Every row gives one point. To make a cloud, some directions were put in groups of two or more. Within a group, all points are equally far from the middle, so they leave a hole (a ring in 2 directions, a hollow ball in 3). The other directions are filled evenly. Then the cloud was stretched, turned, moved and blurred a little. Count the holes, and give their numbers of directions, smallest first.
In the rows, zero is written as 128.

Cloud (14 x 2):
[[140, 81],
[91, 132],
[71, 153],
[178, 92],
[184, 172],
[98, 85],
[198, 161],
[93, 94],
[96, 134],
[100, 97],
[146, 146],
[151, 170],
[58, 190],
[195, 145]]
Holes: 0

Cloud (14 x 2):
[[81, 99],
[163, 139],
[117, 162],
[89, 129],
[108, 40],
[100, 51],
[148, 160],
[29, 114],
[114, 104],
[137, 112],
[128, 56],
[145, 142],
[55, 95],
[139, 137]]
Holes: 0

Cloud (13 x 2):
[[148, 126],
[162, 71],
[177, 139],
[100, 179],
[78, 202],
[77, 96],
[75, 161],
[89, 108],
[81, 158],
[172, 177],
[125, 83],
[189, 174],
[135, 124]]
Holes: 0

Cloud (20 x 3):
[[183, 143, 66],
[87, 167, 112],
[167, 176, 125],
[167, 195, 137],
[201, 151, 161],
[91, 129, 125],
[151, 194, 133],
[89, 90, 103],
[139, 178, 146],
[113, 118, 76],
[121, 150, 147],
[95, 71, 100],
[87, 135, 128],
[137, 126, 144],
[74, 161, 118],
[194, 112, 35],
[141, 115, 32],
[240, 149, 60],
[85, 144, 105],
[126, 165, 105]]
Holes: 0

Cloud (22 x 3):
[[209, 114, 168],
[151, 94, 87],
[129, 124, 182],
[135, 113, 51],
[134, 55, 161],
[113, 103, 76],
[130, 112, 54],
[159, 192, 71],
[160, 128, 197],
[165, 172, 111],
[178, 123, 72],
[137, 123, 36],
[129, 170, 123],
[163, 52, 156],
[166, 54, 155],
[138, 84, 102],
[113, 79, 130],
[104, 87, 145],
[83, 167, 80],
[185, 91, 115],
[110, 106, 75],
[118, 76, 134]]
Holes: 1 (2)

Cloud (30 x 4):
[[130, 113, 101, 155],
[161, 51, 191, 161],
[180, 103, 149, 130],
[190, 142, 72, 108],
[195, 106, 95, 145],
[145, 183, 141, 174],
[189, 137, 195, 132],
[191, 120, 159, 101],
[133, 119, 136, 167],
[182, 139, 22, 164],
[154, 75, 204, 147],
[127, 91, 217, 91],
[100, 96, 169, 165],
[160, 70, 232, 117],
[153, 157, 85, 172],
[173, 161, 74, 106],
[145, 63, 119, 158],
[165, 97, 130, 93],
[172, 117, 99, 159],
[143, 168, 96, 109],
[206, 117, 74, 107],
[138, 147, 107, 105],
[157, 68, 68, 148],
[160, 148, 76, 208],
[137, 96, 198, 119],
[123, 95, 169, 136],
[188, 115, 76, 120],
[150, 118, 202, 94],
[136, 94, 136, 161],
[166, 76, 174, 184]]
Holes: 0

Cloud (31 x 4):
[[155, 145, 143, 182],
[117, 142, 140, 94],
[127, 46, 189, 96],
[105, 109, 220, 157],
[104, 89, 124, 69],
[132, 97, 137, 183],
[101, 72, 161, 75],
[112, 129, 65, 128],
[142, 86, 211, 138],
[187, 93, 164, 131],
[142, 113, 195, 179],
[82, 42, 197, 108],
[102, 105, 87, 104],
[148, 192, 126, 159],
[191, 110, 167, 194],
[171, 111, 124, 150],
[155, 100, 76, 131],
[84, 82, 97, 68],
[129, 102, 210, 123],
[147, 174, 132, 176],
[163, 57, 159, 119],
[62, 110, 102, 110],
[193, 80, 101, 122],
[101, 96, 143, 145],
[136, 56, 142, 99],
[81, 62, 121, 54],
[171, 166, 144, 180],
[181, 120, 152, 192],
[192, 125, 143, 181],
[132, 52, 170, 98],
[142, 127, 66, 123]]
Holes: 0
